Each row of a before or after table is a point. One or more steps were done to the points. Then noise was added and the rows were shuffled. The steps act on columns, c1 being the first. What was done? A step turns or swaps two columns, mirrors them in a line or flattens them onto one, adds a multiple of one to another, or multiplies or shifts one. Angles are multiples of 10 degrees, from the lower column toward the higher: turns from -170 to 170, lines from 10 to 170 but not 90. Use the fewest steps. Two steps may share a column if one is a turn and the other turns, adds or multiplies; they go together, in the order done. Otherwise the lowest column goes first.

Before (10 x 2):
[[ -4  33]
 [  2  22]
 [ -3   7]
 [  0  13]
 [ -9 -30]
 [-10 -30]
 [-21 -22]
 [ 12  17]
 [-23 -32]
 [-24   4]]
After, 10 rows:
[[  8  31]
 [-11  54]
 [-68 -48]
 [-64 -35]
 [-28 -48]
 [  1  21]
 [ 40  28]
 [ -7  11]
 [-67   7]
 [-26 -45]]
Steps: multiply c1 by 3; multiply c2 by 1.6

Before:
[[ 36 -41 -58 -14]
 [ -7 -63 -33  33]
 [-38 -14  34   3]
 [-28  47  -6 -48]
 [-24  20 -19   4]
 [ 33  -3 -14 -19]
 [ 55  13  27  -5]
 [ -3  36   6 -26]
 [ 55 -51  -1 -29]
 [  5 -25  33  17]]
After:
[[-15  18 -30  18]
 [-54 -26  20  51]
 [  0 -33  -7 -29]
 [-24 -14  25   5]
 [ 31   0   7 -21]
 [ 24  39  25  56]
 [ 28 -57  -7 -39]
 [-61  -3  -4 -18]
 [ 25   3 -52  13]
 [-15 -10  68  42]]
Steps: turn c1 and c3 by 160 degrees; turn c2 and c4 by -100 degrees

Before, 12 rows:
[[ -5 -22  17 -49 -80  21  28  37  37]
 [-11  -4  12  -8 -58 -24   2  49  -3]
 [  3   8 -36 -24  11 -22   5 -33  10]
 [  2  47 -24 -54 -23  -6 -20 -57  -9]
 [  5  46 -25 -48  11  24  -6 -20 -44]
 [-26 -43  43 -28 -61  15 -31  51  36]
 [ 42  11 -30 -38   1  -2 -36 -50 -37]
 [ 11 -15  43  -8 -72  15  18   1   1]
 [-24  15  12   2 -70  22 -14  -1  13]
 [ 30  49   4 -27  29   0 -12 -27   9]
 [ 16  18 -51 -11  12  32  -4 -31  -3]
 [ 23   6   4 -18 -87  12 -14  46  35]]
After (12 x 9):
[[-13  17  11 -24 -69   7  25 -12  12]
 [-19  53 -28  34 -28  69  -6 -13  -9]
 [ 11   9 -42  28  14  24  -5  -2  11]
 [ -7  50 -26   6  10  40 -11 -39 -47]
 [ -1  46   7   9  30  35 -34 -14   9]
 [ -3  21 -53 -17  16  38 -18 -12  -4]
 [  2  -3  13  26 -56 -49  13 -14  -1]
 [-10   4   2  -4 -90 -28 -22 -32  27]
 [ 26 -21  15  13 -78  -7   8 -71  37]
 [ 18 -18  42 -11 -71   3  -4 -15   0]
 [-26   8 -33  24  -1  58 -45 -13 -35]
 [-33 -40  40   1 -65 -36  22 -49  31]]
Steps: turn c1 and c7 by -80 degrees; turn c4 and c6 by 120 degrees; turn c6 and c8 by 110 degrees
